Each point is reached from the start by the listed moves, each made once or not at all, plus a little noise. Say if it took an odd or an even number of moves. Then give how often each move was made.
In the rows, zero is written as 128.

Moves:
(1): [177 131 148  66  67]
(2): [120 162  70  95 107]
Start: [107 113 135 174 134]
Points:
[158 118 154 112  76] => odd (1, 0)
[147 156  96  84  51] => even (1, 1)

Moves:
(1): [124 147  99 117 137  94 137 150 122  91]
(2): [118 134 120  92 153 140 143 144 135 149]
(3): [125 185 138 129 108 159 125  85  84  90]
(4): [ 94 147 131 154 152 143  99 142 112 122]
(5): [154 102 155 104 121 141  93 142 131 135]
(6): [138 126 105 143 101 158 125 144 117 136]
(7): [125 123 170 132  91 129 130 152  92 141]
(8): [110 115 122 113 105 126 100 115 100 152]
(9): [128 154 147 133 104 146 103 133 142 152]
Start: [155 133 126 141 116 132 147 164 113 123]
Points:
[132 156 114 138  71 172  38 224  69 145] => even (1, 0, 0, 1, 1, 1, 0, 1, 1)
[125 202 158 189  58 208 115 177   7 100] => even (0, 0, 1, 1, 0, 1, 1, 0, 0)
[130 150 160 143  32 173  38 248  33 155] => odd (1, 0, 0, 1, 1, 1, 1, 1, 1)
[105 211 174 136 110 192 132 176  25 112] => even (0, 1, 1, 1, 0, 0, 1, 0, 0)

Moves:
(1): [133 132 125 127 123 116 130 126 126 126 118 113 119 139 131 126 141 137
 122 136 144 141 123 124 135]
(2): [130 137 140 125 118 124 116 132 125 127 120 128 139 125 132 119 140 132
 125 135 131 123 127 125 128]
(3): [152 128 146 139 148 132 123 115 124 141 134 138 112 131 140 123 124 108
 132 128 130 116 127 120 124]
(4): [140 141 116 148 124 127 129 147 109 129 136 138 120 127 128 142 117 117
 128 131 136 139 127 125 135]
(5): [119 147 125 137 145 127 112 127 127 120 121 142 136 129 132 126 112 127
 117 133 134 132 139 122 126]
(6): [130 130 104 135 129 143 133 131 134 136 139 137 125 138 112 126 140 140
 129 123 135 129 140 137 139]
(7): [132 124 136 136 138 126 145 119 129 123 132 131 137 113 140 123 121 130
 123 112 121 144 127 132 123]
(8): [105 132 151 117 149 136 138 142 139 129 133 138 134 118 115 134 133 140
 125 123 133 110 121 119 113]
(9): [119 130 129 142 117 123 124 127 141 137 140 131 118 124 137 130 125 144
 123 125 125 131 122 136 135]
(10): [124 132 111 125 151 123 122 114 125 145 115 139 130 134 140 123 129 109
 114 150 139 118 116 146 115]
(11): [144 130 134 114 135 132 116 127 120 128 128 128 127 123 137 131 122 134
 123 133 118 131 126 144 128]
(12): [131 131 136 124 149 123 127 131 132 132 114 145 123 121 114 127 131 112
 130 148 132 141 123 130 135]
(13): [149 108 130 126 121 140 114 164 154 132 133 124 134 124 118 135 145 125
 122 125 122 108 143 115 130]
(14): [121 131 151 142 122 108 126 120 124 130 137 128 143 121  94 129 120 138
 116 125 136 121 126 131 117]
(15): [141 116 128 130 129 127 118 135 130 119 127 152 120 136 148 135 122 130
 141 123 134 127 126 114 121]
(16): [134 139 143 110 138 116 127 133 137 142 124 137 142 128 124 155 153 109
 122 128 130 130 138 143 147]
(17): [117 128 122 121 139 122 132 127 117 144 142 148 115 128 120 129 126 131
 126 110 122 129 141 131 102]
(18): [101 126 129 145 136 129 116 124 103 121 120 112 129 107 120 136 131 124
 125 120 130 123 125 132 128]
(19): [123 116 134 122 145 124 118 135 115 119 152 128 146 137 137 133 137 125
 134 141 122 129 133 126 131]
(20): [123 131 129 133 125 129 133 115 112 125 123 137 123 126 119 134 126 129
 118 145 126 146 132 126 109]
(21): [110 110 129 129 113 124 134 120 124 125 141 121 120 129 140 118 109 125
 129 134 148 143 131 137 112]
(22): [122 126 142 126 128 148 128 137 126 144 126 124 135 153 116 113 129 135
 114 140 119 140 119 139 143]
(23): [136 133 121 124 121 119 139 128 116 147 117 124 125 134 126 129 131 145
 129 139 129 129 144 130 133]
(24): [134 125 142 137 132 117 129 132 130 104 127 116 135 129 149 125 130 118
 126 131 123 120 137 144 121]
Start: [134 136 125 104 122 144 156 130 130 119 132 116 148 115 122 121 130 123
 127 105 119 144 139 142 140]
Points:
[152 154 170 110 162 110 156 137  93 142 117 173 143 123 175 150 134  78
 112 166 171 136 156 170  91] => odd (0, 1, 1, 1, 0, 0, 0, 1, 0, 1, 0, 0, 0, 0, 1, 1, 0, 0, 0, 1, 1, 0, 1, 1)
[142 125 149  91 189 161 147 151 150 168 148 163 133 112 116 122 150  95
 112 100 123  85 148 138  84] => odd (0, 0, 1, 0, 0, 0, 0, 1, 0, 1, 0, 0, 1, 0, 0, 0, 1, 0, 0, 0, 0, 0, 0, 0)
[100 154 162  95 249 113 142 138 130 152 160 233 191 108  84 147 144 102
  90 114 147 144 159 166  97] => odd (0, 0, 0, 0, 1, 1, 1, 1, 0, 1, 0, 1, 0, 1, 1, 1, 1, 0, 1, 0, 0, 0, 0, 0)
[ 82 149 162 139 185 154 152 128  70 104 125 133 164  98 153 121  79 103
  57 148 139 184 129 201  84] => odd (0, 0, 0, 1, 1, 0, 1, 1, 0, 1, 1, 0, 0, 0, 0, 0, 0, 1, 0, 1, 1, 1, 0, 1)
[ 71 103 191 122 135 142 167 155 118 142 164  99 162  96  61 110 128 155
  77  82 137 152 143 148  91] => odd (1, 0, 0, 0, 0, 0, 1, 1, 0, 0, 0, 0, 1, 1, 0, 0, 1, 1, 0, 0, 1, 1, 0, 0)
[132 146 119 150 140  91 119 121  44 135 138 139 141 111 128 158 121 152
  93 171 148 170 128 172 117] => odd (1, 0, 0, 1, 0, 0, 0, 0, 1, 1, 1, 0, 0, 1, 1, 0, 0, 1, 1, 1, 0, 0, 1, 0)
[ 89 146 151 140 153  99 165 108  91 138 177 137 165  95  79 159 172 152
  86  92 126 188 165 181 128] => even (1, 0, 0, 0, 0, 1, 1, 0, 1, 0, 0, 0, 0, 1, 0, 1, 1, 1, 1, 1, 0, 0, 0, 0)
[160 124 177 147 187 132 127 173 125 144 167 147 158  70 129 170 162  66
 118 112 111 156 154 149 173] => odd (0, 0, 1, 1, 0, 0, 1, 0, 1, 0, 0, 1, 1, 0, 0, 1, 0, 1, 1, 0, 0, 0, 0, 0)
[135 125 149 112 132  93 159 100  85 121 138 104 155 123 201 105 136 142
  87 180 137 190 153 206  97] => odd (1, 1, 0, 0, 0, 0, 1, 0, 1, 1, 1, 0, 0, 0, 0, 0, 0, 0, 1, 1, 1, 0, 1, 1)
[118 141 184 171 157 103 142 121  82 144 171 120 179 131 144 121 153  94
  67 139 165 171 137 223 149] => odd (1, 1, 1, 1, 0, 1, 1, 0, 1, 1, 0, 0, 0, 1, 0, 1, 0, 1, 1, 0, 1, 1, 0, 1)
